Each row of a before or after table is a point. The points were changed in one or more steps. Then noise was added and the rows were shuffled. The steps act on columns, c1 being the first. Name the steps. A step turns or swaps two columns, mirrors them in a line or flattens them onto one, adds a multiple of one to another, or multiplies or shifts one. Angles are multiples of 10 degrees, from the lower column toward the higher: turns from -170 to 170, lines from 10 to 170 but not 90. Use the fewest steps. Two steps may share a column if one is a turn and the other turns, adds or multiplies; they go together, in the order done. Otherwise the lowest column goes first.
In the rows, 128 means zero.

Before, 14 rows:
[[153 151]
 [121 100]
 [128 119]
 [ 92  73]
 [177 184]
 [105  99]
 [118  59]
 [186 144]
 [113 109]
 [131 114]
 [161 158]
 [150 159]
 [117 111]
 [106  95]]
After (14 x 2):
[[143  98]
 [116 164]
 [143 196]
 [122 151]
 [155  58]
 [177  93]
 [150  88]
 [135 139]
 [131 156]
 [120 167]
 [124 148]
 [139  91]
 [131 135]
 [113 192]]
Steps: mirror c1 and c2 in the line at 170 degrees

Before, 12 rows:
[[ 71 114  99 164  92 151]
 [153 195  89  89 117 130]
 [139  98  95 150  75 125]
 [108 108 147 177 162 107]
 [146 108 138 101 161  74]
 [145 218  91  96 146 115]
 [126 156 152 137 168 137]
 [ 94  82 146 156 156 132]
 [ 87 136 155 146 103 129]
 [143 143 143 132 142 107]
 [122 147  84 127  46 191]
 [113 152 146 164 121 144]]
After (12 x 6):
[[114 129 146 174 102 144]
 [124 176 151 146 111 141]
 [145 155 132 112 153  77]
 [153 126  91  98  62 129]
 [ 87 106 155 154 116 127]
 [125  51  83 134  97 195]
 [106 158 142 189 153 105]
 [ 93 147 147 166 178 135]
 [142 146 141 142 119 106]
 [145 159  89 109  46 114]
 [143  70  89 160 149 127]
 [ 69  94  96 170 135 152]]
Steps: turn c2 and c5 by -80 degrees; shift c4 by 10

Before (10 x 12):
[[140 128 120 136 114  84 113 120 151 115 168 130]
 [127 153 151 220 176 130 161 116 129 160 146 140]
 [117  56 138 134 112 112 138 150 104 144 115 147]
 [133 124 126  95 136  54 130 137  75 134 117 139]
 [130 145 142 197 128 115 165  86  65 197 135 135]
 [106 107 165 104 164 130 137 128 107 156 147 159]
 [ 75 142 147 159 134 142 150 137 161 120 147 149]
 [107  72  97 152 152 160 160 149 134 145 163 102]
 [103  85 139 161 155 127 141 109 114 111 110 135]
 [147 140 144 128 125 120 160 128 143 172 164  90]]
After (10 x 12):
[[137 157 200 188  86 126 139 127 101  94 183  96]
 [120 134 112  96 132  50 140 134  93 126  81 130]
 [168 119 216 145 110 116 136 136  60  79 128  91]
 [119 120 153 107 117 118  91 146 106  91 229  95]
 [106 168 161 124 169 160 100 104  94 146 231  95]
 [136 113 129 141 137  84 133 142 112 148 246 141]
 [129 169 116 102 136 129 163 105  90  81 175 111]
 [155 174 137 167 162 124 132 108 135 126  76 118]
 [112 136 134 130 200 116 148 114 120 109  79 117]
 [130 124 132 160 109 138 151  75 139 111 192 108]]
Steps: turn c1 and c8 by 100 degrees; turn c2 and c5 by -110 degrees; turn c3 and c10 by -120 degrees; turn c3 and c4 by -40 degrees; turn c7 and c12 by -90 degrees; multiply c11 by 3; turn c9 and c11 by 20 degrees

Before (10 x 20):
[[ 86 108 129 165  89 109  72 140 105 141  94 172 127 143 136  93 105 107
  149 153]
 [161  53 126  99 131 117 136  82 120 130 128  98  88  77 137  98 196 120
  156 140]
 [143 143 155 158  74  63 150  81 153 132 151  89 163 143  88 115 114 140
  105 157]
 [155 114 112 147 119 138 136 121 179 129  91 168  92 123 144 133 116  84
  134 118]
 [ 83  84  96 167  77 159 130 118 115 156 113 148  81 131 131  98 195 159
   94 146]
 [ 81 145 145 148 102 129 138 100 127 143 170 160  90 120 117 101  99 129
  111 111]
 [134 124 105 142 149  73  47 176 170 121 113  74 119 112 119  86 110 124
  109 102]
 [143  93 154 114 112 159  73 159 152 159 181 117 168  91 173 112 184 129
  172  73]
 [ 75 116 144 173 160 125 147 136 143 123 173 119 168 165  87 108 168 161
   99  76]
 [157 138 166 110 153  77  78 147 115 193 177 124 162 165 116  66 137  70
  145  95]]
After, 10 rows:
[[163 163 170 128 172  78 110 138 150 193 170 124 164 163 115 131 180  69
  143  98]
 [ 83  86 128 145 139 108  78 146 140 141 109 168 124 141 141 126 166 106
  150 155]
 [164  84 130  71  68 111 193  80 146 128 159  98  86  74 145 122 150 120
  153 142]
 [ 73 110 145 163 117 126 177 135 178 125 176 121 169 164  91 130 135 169
   96  78]
 [ 82  69  94 138  18 159 187 118 148 153 130 147  82 131 126 131 158 159
   92 137]
 [138 132 153 162  74  64 125  79 177 137 144  91 163 144  90 128 102 141
  110 157]
 [147 126 155 110  89 160 158 158 179 161 189 113 166  95 170 124 200 130
  165  70]
 [ 81 141 153 160 115 127 109 101 160 146 151 160  85 125 115 133 100 127
  109 112]
 [152 100 109 141 124 140 122 122 210 130  95 174  94 129 147 123 118  84
  138 119]
 [135 117 103 139 207  74  70 180 196 121 117  73 115 109 113 128 192 122
  107 104]]
Steps: turn c2 and c11 by -20 degrees; turn c2 and c4 by 30 degrees; turn c7 and c17 by -60 degrees; add -1 times c7 to c5; shift c9 by 30; multiply c16 by 0
